Every row gives one point. Each copy is the shape, with its points in the same order, turned, moved and blurred by noise. Say if it was mirrored as well.

Shape, 6 rows:
[[ 30 -18  -4]
 [-60   4 -30]
 [-38   3 -25]
 [ 19  14  19]
 [ 18 -36  22]
 [ 23  -1   1]]
Copy 1 (6 x 3):
[[ 13 -26  28]
 [-43  -6 -47]
 [-26  -8 -32]
 [ 12  15  26]
 [-14 -21  49]
 [ 13  -8  22]]
Copy 1 is: only turned
Copy 2:
[[-15  10 -40]
 [ 48  -6  31]
 [ 41   0  16]
 [-35   9  -7]
 [-17 -23 -39]
 [-21  16 -28]]
Copy 2 is: mirrored
Copy 3, 6 rows:
[[ -3 -10 -37]
 [ 38   1  50]
 [ 28   3  23]
 [-26  15 -22]
 [-29 -33 -17]
 [-12   0 -31]]
Copy 3 is: mirrored
Copy 4, 6 rows:
[[ 30  21 -19]
 [-50 -35 -26]
 [-37 -12 -22]
 [ 17  29  15]
 [ 45 -13  -4]
 [ 16  18 -11]]
Copy 4 is: only turned

Shape:
[[ 44  31  14  12]
 [ 21 -55  -6   4]
 [ 11  16  20 -53]
 [ -2   7  38   6]
 [-25  33  -6   5]
 [-18  17  10  -6]
 [-12  -7  -7 -22]]
Copy 1 (7 x 4):
[[  2  36   4 -30]
 [ 21 -18  40  29]
 [-42  42   3  30]
 [-40   0  16 -16]
 [-29  -7 -35  -5]
 [-34  -3 -13   4]
 [-20  -3  -6  33]]
Copy 1 is: mirrored
Copy 2 (7 x 4):
[[ 42  21  37 -14]
 [ -2 -30 -11 -43]
 [ 60   9 -26  15]
 [ 44 -28  19   8]
 [ 10  -3  16  43]
 [ 23 -13   7  29]
 [  9 -11 -21  12]]
Copy 2 is: mirrored

Shape, 11 rows:
[[  7  -1   4  12  -8 -10]
 [-13  25 -13  -9  -6  -3]
 [-17   9  10  30   6 -13]
 [-19   6  -2   7  -5   1]
 [-11  -1 -24  -5  36  13]
 [ -1  -2 -10  -8 -11 -14]
 [ 28 -10   8  -7 -15   1]
 [ -6  12   2 -10  -3  -7]
 [-20   6   6  -7 -12  60]
 [-21  -9   7  -8  -8  -3]
 [  0   5   1 -16   0 -13]]
Copy 1 (11 x 6):
[[-11  -3 -13  -7  11  -7]
 [-15   5 -20   4 -30  -4]
 [-20  23 -29  -5  14  11]
 [-18   1 -21   2  -7  13]
 [ 24  16 -20  27 -15  16]
 [-11 -12 -20   8  -7 -13]
 [ -3 -17  11  -3   9 -18]
 [-18   5 -10  10 -12  -7]
 [-12  -8  21   1 -31  48]
 [-26  -9 -12  20  -1  10]
 [-12   1  -9  17  -7 -16]]
Copy 1 is: mirrored
Copy 2 (11 x 6):
[[ 14   1  11  10  -6   1]
 [  0  25  29 -17 -12 -15]
 [ 12  -4   9   2  13 -30]
 [  2   5  15  -4 -13 -25]
 [-28  19 -14 -26  -1 -12]
 [  7  19   9  -2 -22  -2]
 [  7  -4  13   7 -18  25]
 [  7   9  19 -16 -13  -5]
 [-46 -19  42 -16 -23 -16]
 [  8  -6   9 -14 -27 -19]
 [ 12  11  10 -21 -17   2]]
Copy 2 is: only turned

Shape, 13 rows:
[[ 22 -22 -25  51  18 -21 -37 -14]
 [ 22 -11  11 -26   9   7  -7  -7]
 [  2 -18   3 -31 -17  -6  42  10]
 [  5   5   1 -13 -24   8  35  -3]
 [  5 -22  -1  -7 -12   2  19 -30]
 [  1  -2 -14 -50 -47  13  11  -9]
 [ 38  13  10   7  12   4 -56  -3]
 [-20 -25   9 -19 -30 -11  19   7]
 [-22  18  -2  -9  37   2  -5  -9]
 [  2  29 -18 -16  17 -27  -9  13]
 [ -9 -18  -5  -1  32  16 -21  20]
 [-22  -8  15  18 -13  30  38 -15]
 [-24   3   7 -10  20 -37 -26   7]]
Copy 1 (13 x 8):
[[-37  19 -41  39   2 -10 -29  21]
 [-18   9  12 -25  -7  -6   3   5]
 [  2 -26   9 -26  -6  30  28 -12]
 [  9  -1  18  -3  -4  20  30 -20]
 [-16   2   3  -5 -15  25  -1 -27]
 [ 19  -7   7 -24 -41  -3  35 -30]
 [-27  36  -4   0   7 -51  -7  20]
 [  4 -42   1 -13  -7   8  14 -25]
 [ 24  14  16  -6   6   2 -31  15]
 [ 31  13 -19 -14  13  -7   1  24]
 [ -5 -11  14   3 -10 -10 -24  40]
 [  0 -14  41  29  -2  28  -2 -29]
 [ 16 -16 -18 -17  20 -19 -27  11]]
Copy 1 is: mirrored
Copy 2, 13 rows:
[[ 60 -19  30 -24  -3  12  31  29]
 [  9  -8 -21 -26  -5   1  31 -26]
 [-37 -21  -7  -5 -33 -23  39 -30]
 [-32  -3 -17  -2 -22 -18  41   0]
 [ -8 -19  -3  -9   2  -6  58  -4]
 [-24  31  -2 -15  -9 -34  48 -39]
 [ 55  25 -22 -25   5   8   5   3]
 [-24 -15   5  13 -18 -13  27 -33]
 [-14 -15   5 -35  24   5  -7  -2]
 [  3  -7   3 -31  -3 -28 -19   1]
 [  7  -7   7 -32 -10  37   1 -13]
 [-44  -8   0  10  -9  29  51   9]
 [ 16 -27   9  -4  10  -9 -23 -18]]
Copy 2 is: mirrored
Copy 3, 13 rows:
[[-15  22 -23  20 -12  50 -44 -21]
 [ 39   5 -14  13  -9  13  17   6]
 [ 26   1   1  -5  -3 -25   8  46]
 [  5   5   8 -15  -2  -9  23  31]
 [ 14  -2 -26 -25  -5   5   9  17]
 [ 47  28  19 -39  16 -11  16  17]
 [ 26  32  -3  40  -3  37   9 -38]
 [ 16  13   0 -11   4 -34 -13  24]
 [ 13 -37  13   8  -9   7   2 -17]
 [ 21  -4  35   8 -31   9 -13 -13]
 [ 23 -18   5  36  13  20 -14  -2]
 [-26 -14 -12 -15  22  -8  28  21]
 [ 17  -9   9  15 -17 -17 -32 -33]]
Copy 3 is: mirrored
Copy 4 (13 x 8):
[[ 42 -30 -50  15  14  16  -9  27]
 [  4  40 -21 -20  10  -7   5   5]
 [-52  19 -14 -26 -12  -1   8   3]
 [-28  13   7 -24 -22  -3  14  12]
 [-11  21 -18 -18 -19  26   7  20]
 [-40  41  21 -22  -2   2 -13  32]
 [ 51  15 -13   2  37 -24   9  19]
 [-47   9   1 -18  10  21   8   1]
 [ 15  22  -2  18  -7   0  -6 -31]
 [ -6  11 -11  34   4 -30  -4  -5]
 [ 15   4 -23 -16  19  -1 -23 -30]
 [ -6  -7  12 -35 -32  33  16 -11]
 [ -8  11 -17  33  34   5   3 -22]]
Copy 4 is: mirrored

Shape, 13 rows:
[[ 20 -27 -21 -31 -32  12 -16  29 -10]
 [ 17  11 -28  -5  17  26 -25 -25   2]
 [ 24  -5 -22  26 -46  14  -7  45  16]
 [ -2 -47   4 -14  25 -22  39  27  -1]
 [ 24  26 -11  21 -47 -16 -19 -21  -2]
 [-33  10  -8 -35 -15 -27  29 -10  36]
 [-33  22  12 -31  21  24 -35 -16  19]
 [ 17  -5  35   3  26 -43 -11   9   2]
 [ 25  15  -5 -40  23  15  -5 -23 -31]
 [ 34  11 -32   8  17  24   0 -29 -22]
 [ 23  -5  24   5 -11 -20  30   5  38]
 [ 13 -11  12 -19 -16  -9 -23 -35  -8]
 [ -3  -5   5 -17 -37  13  27  -8 -15]]
Copy 1 (13 x 9):
[[ 42 -29  -4 -18  14  22   5 -19  31]
 [-15  16 -26 -14  35 -11   2   8  24]
 [ 17  -4  17 -11 -20  57  22   9  26]
 [-13 -50  16  12  -1 -13  45 -41  -8]
 [ -3  39  12 -23 -16  24 -28  -9  12]
 [-24 -40 -33  17 -39  -4 -22 -21 -14]
 [  5  -8 -35  23  22 -28 -24  36 -14]
 [-15 -17  56   3   7 -22   2  -1 -30]
 [  9  -1 -16 -41  27 -48  -9 -14  -3]
 [-17  31 -19 -39  29 -22  21  -9  15]
 [-30 -23  14  -8 -19  27   8 -14 -32]
 [  6   2   0  -7  28  -6 -28 -31 -14]
 [ 25   3 -26 -11 -15   6   8 -37 -21]]
Copy 1 is: only turned
Copy 2 (13 x 9):
[[-23   6  36  18  42  35 -12 -29  -6]
 [-11  21  14 -27 -20   8 -23  -9  -5]
 [  9  13  24  32  54 -14 -43 -19   1]
 [ 11  -6 -36  20  37  39  37 -11  -7]
 [ 31   5  60 -15  19 -16 -19   6  18]
 [ 11 -43   9  19   4  27   5  48 -11]
 [-45 -14   8   1 -41   5  -4  17  25]
 [ 18   2 -13 -10  22  19  25   2  57]
 [ -3  31  26 -12 -33  44  15 -13   6]
 [ 15  42  17 -26 -19   8  -8 -21 -16]
 [ 49 -27  -6  18  19  16  -7  -2  23]
 [  1 -17  41 -25   0  18  14 -16  20]
 [ 17 -10  41  31   3  12  19 -14 -16]]
Copy 2 is: only turned

Shape, 15 rows:
[[ 33  11  24  15 -35 -25 -11  23   1  26  15]
 [-13 -43  39 -23 -23  25 -12  -1   5  11 -39]
 [-27 -44  25 -16 -36 -21   0  23 -10   7 -11]
 [  4  -6  10   1 -25  12 -17   9 -13   8 -16]
 [-27 -11  19  -8  -2 -29  24 -32  28   2 -28]
 [ -4 -25  41  27   9   9   2 -14 -13 -22  19]
 [-31 -14  15 -34   5 -14  18   9  25  26  18]
 [ 24 -21 -10  10 -20  26   8  12 -14   7 -18]
 [  2  18  10  -9 -11  14  10  27 -25   4 -32]
 [ 21  13  15   7  16  11 -28  23 -16  27  -2]
 [ -1  -2  21  16  22 -35   0   2 -25  11  11]
 [ 16   7  11 -36  19  21 -13 -11 -19  17  16]
 [ -4 -33 -14  -2  25 -19  -9   3  25 -39 -39]
 [  1  19 -11  15  20  -9 -36 -12  14  17 -44]
 [ 29 -22  15  -4  12 -11  24  13  -2   8  17]]
Copy 1, 15 rows:
[[ 21  -3  -2 -32  -7 -18   1  -7  30 -51   8]
 [ 25 -50   5  28  13 -21  11  40  14  13 -18]
 [  9 -60  11  -3 -17 -13  22  19 -11 -10   9]
 [ 25 -11   8  14 -15 -13   4   8   5 -18 -18]
 [-17 -27   8  -1  25 -53 -14   5 -25  21  13]
 [-29  -1  43   8  12   9  13  14  15  -2   1]
 [  3 -36 -15 -33  12   3 -14   8 -17  22  11]
 [ 19   5   0  12 -30 -19  25  -1  17   4 -30]
 [ 25 -21   9   6  -8 -14   4 -20 -10 -16 -47]
 [ 30   3   0  11   5  17  -4 -25  23 -23 -12]
 [ -7  -6  21  -3  19   4  10 -37  -5 -15  21]
 [ 22  12 -13   1  31  28  13   5 -12  -4 -20]
 [-40 -27 -23  53  -8 -27  -5 -14 -11   6  -2]
 [ 21   5 -11  49  11 -28 -35 -24  -2 -10   4]
 [-16  -6 -12 -22   7  -1  33 -15  18   1  -2]]
Copy 1 is: mirrored
Copy 2:
[[  0  43 -31 -11 -28   8  10  14  46 -21 -23]
 [-54 -13 -10   5  -6 -20 -12 -14  -9  -8 -45]
 [-40 -27 -27 -21 -34  -2 -12 -15  23  -6 -15]
 [-12   5  -4   7 -26 -17  -2  12  17  -2 -35]
 [-31 -13 -29 -15   2  -9  14  19 -32 -20  21]
 [ -7  24  -2  15 -27  -1  20 -35 -10  14   8]
 [ -8 -12 -20 -49  21 -13  -1 -12   8 -12   5]
 [-18  12  -5  22  -9  -9  -9  22  26  30 -27]
 [  8 -11 -31   7 -16 -33  11  18  18  15 -40]
 [ 13  25   0  14  -5 -37  18   0  42 -12 -29]
 [ 11  13 -23   6 -23 -25  19 -11  27 -14  28]
 [ 32  16  -1   8  16 -28 -19 -13   7 -10 -23]
 [-25 -44   7  35  12  11  33  15   4 -12  11]
 [ -7   2  15  20  -2 -40  34  44   9 -38  -9]
 [ -1  21 -31   7  14   5   2 -11  32  11   8]]
Copy 2 is: only turned

Shape, 18 rows:
[[ 14   6  10  28  10 -17  -9  12   4  11  20   9]
 [ 12   9  -3   3 -26  18   2  11  -8 -10  19  -3]
 [ 14 -13   0   9 -11 -14 -24   0  -3  -1   0  14]
 [-23  10   4 -25  26  27   6  15 -25  28 -22 -10]
 [ 23   8  -8  16   8   4 -15  -1  -5   6   4  40]
 [  8 -11 -14   8   2 -12 -14   7   1 -24   6   5]
 [-14  -7   1 -25   5  16  39  -5 -14  51 -27   0]
 [ 36 -12 -11  20  10   7  -8   9  21   5   8   1]
 [  4  -5  -3   3   6 -12   5   9  18 -13  16  25]
 [  5   1   1  -1   7   5  17  15 -22  -2  15   0]
 [ 18  -4  13   1 -13   2 -18  21  10   1   2  12]
 [-29 -10  18 -15  10  25  15  -5 -14  34  -9 -18]
 [ 10   8  -3  10 -11 -20  -4  26   0   8   7  10]
 [ -2  17  25 -33  21  11  32 -10 -18  27 -40 -20]
 [ -3   2 -26  22 -17   0   3  17 -11  -3  -4 -19]
 [ 25  -4 -16 -14   5 -13 -17  18   5  12  20   9]
 [-13  -4  14 -14  15  24  28  26  -8  25 -36   2]
 [ 12 -23   6   2  -2   2  11  20 -35   1   0  -4]]
Copy 1 (18 x 12):
[[-17   6  27  -8  -5  -4   3 -20   3  23   0  26]
 [-10 -18 -17   3  -4   5  18 -20 -17  10   3   4]
 [  0  -1  10  -9  13  20   6 -10   4  15 -22  19]
 [ -9 -43   3  13  14 -49   0  -2  39   6 -11 -20]
 [ -6   6  35   3  22   2   4 -18 -18  33 -14  -2]
 [ -9  -6   6 -15   7   9  19  12 -13  12 -20  18]
 [ -5 -23  -2  21  14 -16   3  -3  60  13  17 -42]
 [-20 -23  37  -5   7  19  21  -4  -8  14   9  18]
 [  2  10   8  -5  14  -3  20  10  -9  22   8  19]
 [-21 -12  -8 -12   1 -18  19  -8   6  25   0  -2]
 [  7 -18   7   2  12   8  21 -18   2  21  -5  27]
 [-24 -23  -6  20  17 -28   8  -8  52 -10   2 -11]
 [  1  -6   7  -5 -11   2  -3  -8   1  34  -3  20]
 [ 11 -29  11  -5   1 -38  20 -14  57  -9  -1 -40]
 [-22 -20  -5   5 -28   8   3   8   0  12 -16   1]
 [  0 -23  13 -23  19   6  -8  -5  -4  28   8  18]
 [  1 -34   8  25   9 -31  28   4  46  22   0 -17]
 [-24 -21 -11 -15   2   2  28 -12  24  35 -15  -5]]
Copy 1 is: mirrored
Copy 2 (18 x 12):
[[ 10   8  10  -5  -2   0  10 -10  21 -41 -12  26]
 [ 10  -5 -15  -8  -9  -1 -26  -8  -4  -8 -26   6]
 [  3   0  15  -9   1  10  -4  -6   9 -32   0 -14]
 [-49   6   9  -9 -18  12   2  -5 -35  15   2  33]
 [  7  -6 -15 -16   8 -12  15  -9 -11 -44  10   3]
 [ -8  -2  -4   1  24  11  -3  -7  17 -22 -14  -7]
 [-40  14  14   3 -41 -17 -11  -9 -23  23  31  23]
 [  0  15 -11  -4 -13  -4  21 -25  14 -31 -15 -10]
 [  0   8  -7 -13  25  -4  -1 -14  23 -20  -1   7]
 [-23  -3 -11  -3  -6  -7 -17  -4   1 -15 -18  21]
 [  3  17   6 -24  -2  15 -11 -20   3 -29  -9   1]
 [-31  13  15 -13 -39   3  -5  17 -10  23   5  27]
 [  6   2   9   0   1  14 -11 -24   6 -30  -5  20]
 [-42  29  40  -3 -21 -20  -9  -3 -42  19   0  27]
 [ -4  -1  -8  32  -7  20  -9  -6   4  -5 -18   3]
 [-14 -10  10 -14   0   2   6 -43  14 -25 -10   2]
 [-42  41   0  -9 -23   8 -13  -6 -27   7  13  27]
 [-35   6  -3   3 -20   1 -27   3   9 -30 -15  13]]
Copy 2 is: only turned

Shape:
[[-13  14   9   8 -11   8   3  23   6   9  -7 -11]
 [ 19  -9   0   2 -23  -1 -16 -24  14 -14 -14  15]
 [ 22  -5   7  10   8 -23 -22  -3  16 -27   3  -4]
 [ 14   8  -3   3  10  13 -11   9  -8  -4 -15 -14]
 [  0  14   7  33  15  -1  31 -24  19   7 -23  -2]
 [ 14  21 -13  19  13  -1  -4   1   4  -8  -3   5]
 [-25 -29 -19 -30 -15  12 -20  -2  30  16   6  -8]
 [ 46 -18   7   4  -4   8 -27 -11  13 -10  35  20]
 [ 17   7   6  -4  13   2 -20  -1 -28 -49  13   2]
 [  8 -20  15 -31  17 -32  -8 -12 -18   6   1  -3]
 [ 14  31   0 -11 -12  -3  18  20  -8   7   2  -9]
 [ 16  -8  16  -6  12   1  28  24 -19  -2  -2  27]
 [ -2 -26  -4  -2  15  -3   5 -12   3 -17  -3 -28]
 [ -3  12  20  14 -17 -12   2  11  -1  11   8   4]
 [ 20 -13 -28  12  14  -3  -6   0 -17 -10  -3  -3]]
Copy 1:
[[-27 -11   7 -11  21   3   1 -15   1   3  -7   3]
 [ 10  24  32  18  -6   2  -3   0  26  12 -18  -7]
 [  8  15   7  -8   4  13  31  14  41   9 -10   3]
 [ -7   8  15 -15   7  12  18 -11   5   4  16 -13]
 [-13 -25   6  34   0  13  18 -12  19 -27  -1 -21]
 [ -3   3   6  -4   1   0  16  12  13 -18  11  -8]
 [  0   8   8 -10  14  43 -40   5   1  23 -33 -13]
 [ 20  60 -13  -1  -1   7   4  -5  37   1 -14   4]
 [ 15  22  -5  -7  -8  -6  31   9  16  32  27  10]
 [ 41  -8  -1 -19  -9  24  24 -17   9  23 -25  -9]
 [-17  -6  -5 -23   2 -21  14 -15  -5   2 -11 -21]
 [ -7   0 -14 -14 -37   1  16 -34   1  -1  -4  11]
 [  0   1   1   9   0  41  25   2   7  25  -8 -15]
 [ -8  -5  -2  -3  17  -9  13 -16   5  -5 -22  14]
 [  8  23  12  -6 -11  22  27  11  -8  -4   6  -7]]
Copy 1 is: only turned
Copy 2:
[[  8 -16  18  10  12  15  13   6  21 -10 -18  15]
 [ -2  -3  13  19  12   4 -34   7 -17  11  11  -1]
 [ 13   1  27  -5  17  11  -1  24 -11   9  32  -6]
 [-10   0  32  -8  22   2  10  10  -1  -5  -9  -3]
 [  6 -17  20   4   4   0  -6 -14  38   3   4 -38]
 [  3   2   8  -6  29   9   6  11   7  -5   1 -21]
 [ 30  35  23  16   3  -2 -17  -9   2  16 -22  40]
 [  3  26   4  -1  -6  -1 -24  57 -21   6  11  -6]
 [ -6   6  26  -2  12   9  12  19 -44 -31  16  -8]
 [ -2   9  21 -27 -22  13  13 -12 -27  22  11  12]
 [ -3  -8  12   3   9  43  23   9   2   1 -30  -9]
 [ 11 -28   6 -24 -11   3   9  12 -20  -6 -26 -16]
 [ 12  10  49   4   0 -12  14  -5  -8  12   7  -4]
 [  3 -16  -2  10  -9  22  10  13  11  -2  -1   8]
 [ -6  12  14  -5  25 -18  17   9 -16  10  -1 -13]]
Copy 2 is: only turned
Copy 3 (15 x 12):
[[  4  -2   7  10   2  -4 -16  10 -36  -5 -18   7]
 [  9 -21   6   0 -10   4  -8 -25  -1  18  16 -23]
 [ -6   3  32  -6  13  12   5  -8  -9  12  24 -17]
 [ -8  -3   0   5   8  23   2   3 -14  -4  -4   7]
 [-11 -17  23  -9 -18 -13 -20  13  16  15  -9  26]
 [-11   2   4  -8  13   8 -21   2   1  -4  12   5]
 [ 19 -31  -2  14   6 -32  17 -38 -36 -16  12  10]
 [ 35 -13  16   5  26  14  -5 -11  22  -9  31 -35]
 [-13  13   5  10  -1  32   1  10  -7 -16  40 -24]
 [  8   0  13 -32 -10  -6  44  11 -17  -1  22 -12]
 [ 18   8 -15  -9  14   5 -15  28 -33   7   5   8]
 [ 31  15  10 -27 -20  15 -10  19 -11 -26   7   2]
 [  0   3  22  12 -12   1  29  -7  -8   4  21  18]
 [ 14   6  12   0   3 -19 -14  18 -19   1  -9 -17]
 [ -1  21  -3  -4   5  14   8 -18   8  -6  13   9]]
Copy 3 is: mirrored

Shape:
[[ 10 -21 -22  19 -35  -1  -2   5   9 -16 -13  13]
 [-39 -39  17   8   7 -16 -37  12   2   1 -11  30]
 [-42 -27  -9 -20  13 -27  11  15   6 -30  19  38]
 [ 12  -6  -5 -18  12  30 -16  12  -8 -10  19  42]
 [-39   4 -13  11 -21 -29 -41  -1   1  19  -2 -14]
 [ -4  13  17 -20 -23 -12 -15 -31   5  27 -26 -12]
 [ 13 -23  19   5  -5  -3   5 -38   4 -11  18  18]
 [-15  12 -27   6   8 -17   0 -13   4  26   0   7]
 [  5   3 -18  23  -5 -18 -40 -36 -12   7  19   0]
 [-28 -34 -11  30 -41   1   3 -37 -16  -2 -14 -17]
 [ 18   1  -6  12  13  28  10   9  20 -28 -12 -19]
 [ -9   6  14  31 -40 -27 -34  16 -34   6   9 -12]
 [ 16 -40   4   8 -14   5 -23 -31 -10   8  19  25]
 [  9 -41 -14  -5   7   2 -34   9 -30 -21   9   9]
 [ 18  12  23  29  14 -14  21 -13 -33 -29 -22 -17]
 [ -4 -29   8   3   5 -21  20  12 -16   8  16  11]
 [ 20  18   5  15 -36   7  16 -14  25  -1  12  26]]
Copy 1:
[[-49  23   4  14  17  -5  -8   7  -7  -9 -13  29]
 [  0  25 -17  -6   5  -3  15  19 -47   4  36  39]
 [-25 -14 -26 -29  44 -19   7  25 -33  32  18  30]
 [  4 -25  -1  32  40 -24   9 -10 -19  -2   6  21]
 [-35  18 -17  -5 -42 -14  23  18 -35   2  10   0]
 [-17  27 -29  -4 -21 -10 -12 -32 -29 -13  -1 -24]
 [  0  12  -1  -3  28 -22 -32   5 -43  -7 -24   6]
 [-27  -5  -1  -3  -4  10  12  -2 -33  18  -8 -18]
 [-12  15  -2  25 -15 -17   5  29 -45  -3 -25 -16]
 [-43  15 -15 -13 -15  16 -26  30 -31 -41 -18  15]
 [ -7  -2  16   7  12  -6 -30   2  34   4  -1   5]
 [-15  24 -23   3 -42 -27  30  11 -19 -15 -35  32]
 [ -4  15   7  16  24 -18  -5   9 -55 -33 -14  12]
 [  1   8 -12  19  33 -22  24  35 -10 -25   3  16]
 [ 19  20 -28  -6   0  14 -22  10  18   8 -50  10]
 [ -3   2  -5 -34  26  -5  18   4 -25  -2 -20  21]
 [-34   2  15  11   6 -23 -31 -31 -28  10 -33  19]]
Copy 1 is: mirrored
Copy 2, 17 rows:
[[ 25 -22  -7  -5  -4 -19 -12  -8 -29   6  23   5]
 [ -5  11 -12 -29  -1  -1  19  -6  12 -31  39 -39]
 [ 11 -17   0  -8  23 -24   0  39   7 -18  12 -60]
 [ -6 -17   5  24  24   7  12  21   0 -39  12   8]
 [ 10  38 -13  -1  18  14 -11 -21 -14  18  35 -36]
 [ 11  35 -31   1  11  15 -38 -24   9  -4 -12   1]
 [ 23 -25   5 -18  35   4 -19  -7  27  -9   4   8]
 [ 30  39   4   9  15  -1 -13  19   7   9  16  -6]
 [ 19  26  23  -2  39  11 -20 -21   0   1  41   6]
 [ 51   0 -11 -18  13 -22   6 -52  -1  19  13  -5]
 [-10 -20  12  30 -22 -20 -15  -2  15  12  -5  17]
 [  0  22  14 -19  16  29   8 -42 -42  13  11 -17]
 [ 19 -10   0 -24  41   3   0 -15   7 -19  27  23]
 [-11  -4  16  -7  28 -30  10  -9 -21 -30  28   1]
 [ 14   6  54 -16 -12  -8 -20 -25  11  -4 -34   1]
 [  8   2  10 -34  23  -9  12  18  -1   5 -12  -7]
 [ 36 -29  -5   6  -1  35 -22   7  -1  15   5  13]]
Copy 2 is: only turned
